Each row of a before or after table is a point. The points were changed in one or more steps. Then noise was added and the rows were shuffled. The steps act on how far a point lies along the listed directions, d1 being the first. What was done? A step turns or swaps two directions, mirrors them in a line or flattens them onto one, adds a multiple of one to another, or multiplies one. Angles are multiples of 10 degrees, from the lower direction toward the higher: turns from -170 to 170, lines from 10 to 170 but not 90. Use the fewest steps. Two steps may share a direction if one is a turn and the other turns, adds or multiplies; they go together, in the order done. Otherwise the lowest direction goes first.

Directions:
(1): [ 26 -21 -64]
(2): [  6  69 -20]
Before (8 x 3):
[[ -8 -78   4]
 [ 27  41 -39]
 [ -5  12  92]
 [ -3 -21  69]
 [ 59   3 -28]
 [-34  35  13]
 [ 56 -35 -75]
 [ 18  25 -10]]
After (8 x 3):
[[ 42 -83 -34]
 [ 23  10 -20]
 [  2  66  65]
 [-24  41 -12]
 [ 55 -27 -16]
 [ -3  27  66]
 [ 33   2 -52]
 [-26 -56  50]]
Steps: turn d1 and d2 by -40 degrees

Directions:
(1): [  0 -28 -27  30  12 -29 -96 -36]
(2): [ 64  58  58 -26  27 -10 -24 -32]
(3): [ 72 -20 -11  12 -87  23  -5   0]
Before (10 x 8):
[[  48  -17    8   -4  -12    3  -11  -11]
 [   8  -12  -11   -1   -6   18    9   26]
 [  33   22   32  -28  -30   26   22   -9]
 [  10   33   27  -26   12    5   33   18]
 [  50   30    3   -5  -11   16   47   25]
 [  21   -2    8    4   19  -10  -51  -22]
 [ -26  -15  -30   15    2   -8    4   26]
 [   1  -14  -31   30  -38    9  -12   -4]
 [-121   25    6    6  118  -53  -63  -26]
 [   2   20   35  -31    9   16   53   10]]
After:
[[ 21 -21  -9  13 -16  11 -22  -5]
 [ 24   8   4  -9 -24   5  12  17]
 [-14 -26 -14  -5 -46  24  18  11]
 [  7  -6 -28  12 -12   7  29  34]
 [ 99  87  81 -26   2 -18 -72 -57]
 [ 16  -3  16 -16 -20  19  21   1]
 [ -1 -40 -25   8 -11  10   9   9]
 [-12  -3  -9  -1  25  10   3  25]
 [-46   5 -20  19  16  -1   3  -2]
 [-10  20   6 -10  43 -18  -5   8]]
Steps: multiply d1 by 0.4; turn d2 and d3 by 100 degrees

Directions:
(1): [-10 -46   8  -8 -72   2  41 -93  -8 -32  19]
(2): [ 42 -11   8 -72  31 -83  18 -29  16  53   2]
Before (13 x 11):
[[  2  18  -5  -1   1  15 -25  19 -26  -5   0]
 [-33 -24 -12  52 -40  61  -4 -31 -36 -46  -3]
 [ 14  26  -8 -26  82 -55 -26  43   9  34  -8]
 [-49 -27  -5  50 -58  58  36 -53 -12 -44   4]
 [ 10 -21   5  -6 -39 -19  31 -62   4 -29  11]
 [ 17 -26   0 -41 -23 -44  13 -41   5  10   2]
 [ 10 -24   5  -4 -30   7  17 -45   7  -5   1]
 [-14 -15  -9  25 -55  23  -3 -45  -3 -25 -13]
 [  7 -35  13  -9 -44  -9  29 -70   9 -21  19]
 [-35  -9   4  14 -38  55  -6  -3 -18 -53   8]
 [-34  20  13  41 -24  62 -24  17  -6 -22  -5]
 [-28  -3  11  34 -37  49  -3 -36 -12 -39  31]
 [ 33  31 -11 -34  74 -42  -6  62   6  55 -10]]
After (13 x 11):
[[ -17  -26   10  -31  -29   12    8  -37  -11  -28   19]
 [  13   23   -5  -20    8   13  -24   24  -25    5   -5]
 [ -25  -51    0    3  -61    0   72 -113   -2  -29   13]
 [   6  -38   10   -5  -47   11   20  -57    3  -17    5]
 [   7  -39    8    0  -66  -11   43  -94   -4  -51   19]
 [  17   60  -20   10   89    6  -37  121   -2   42  -22]
 [  -4  -44    5   -3  -40    5   17  -75  -25  -23    3]
 [   5  -29   -4    0  -57    1   21  -79    2  -18   -2]
 [  -5    7   23   -8   -6   14  -10   -1    8   17   -5]
 [ -10   48  -16   12   96  -14  -56   93   10   24  -17]
 [ -12  -14   19   -2  -41    5   14  -77   -7  -18   34]
 [  -3  -52   18    0  -75   -2   43 -110    8  -45   23]
 [  -8  -27    1   -7  -59   -4   11  -48   -1  -25   10]]
Steps: multiply d1 by 1.6; multiply d2 by 0

Directions:
(1): [ -6 -50 -77  41   2 -38 -69 -36  10 -43  62 -31  -9   4]
(2): [-44  20 -44  36  -8 -42  20  19 -22 103  25   7   5 -67]
(3): [ -1   3   8  10 -52 -35  80 -56 -31 -26  29 -24  85  22]
(4): [-24   8  56  40 -35  41   6 -66  24 -26   7 -24 -49 -86]
Before, 10 rows:
[[  12   10   54  -32  -18    3   60   -4  -17  -11  -13    2   48   23]
 [   8  -20  -46   -8   37   -2  -74   58    5  -15   -6   53  -28   51]
 [  42   11  117   11   -2  115  -30  -60   50  -63  -57    3 -104  -60]
 [ -22   -8    4   -6  -21  -10   75  -15    1   22   12   16   38    8]
 [  33  -18   21  -10   18  -24   -2    6   13   -1  -16   12   14   35]
 [  13  -20   77   10  -34    9    7 -107   42  -72    5  -41  -32    1]
 [ -14   43   24  -29   18   12   34   62  -40   38  -53   37   48   44]
 [   5   13  -18  -18   10  -21    1   45  -41   -4    6   16   42   87]
 [  19   19  -15   -2   14  -22   14   25  -34   39  -14   15   20  -22]
 [  12  -13   69  -17  -66   43   40  -98   16  -92   20  -36  -12  -35]]
After:
[[  40  -17   20  -15   21  -27    2   12    7    4  -13   13   16   39]
 [ -22   -2   15   -7  -28   -5   93  -20    1   24    9   17   50    7]
 [  14   29   72  -46  -28    6   96    2  -25   -4  -33    4   65   25]
 [  25   26   -1    4   11  -11   20   22  -34   35  -20   18   15  -27]
 [ -16   63   58  -43   14   30   72   78  -39   55  -80   49   50   42]
 [  12  -25   63   12  -31   -5    9 -103   30  -77   10  -49  -11   16]
 [  50   23  116  -10   19  118  -30  -32   50  -44  -79   19 -108  -43]
 [  22  -14   63  -22  -65   22   49  -92    9  -91   21  -31    9  -21]
 [   3    9  -19  -19    7  -20    4   47  -43    2    6   10   47   90]
 [   9  -30  -64   -3   46    3 -103   68   11  -20   -3   52  -43   54]]
Steps: multiply d1 by 1.6; add 0.3 times d2 to d4; multiply d3 by 1.3
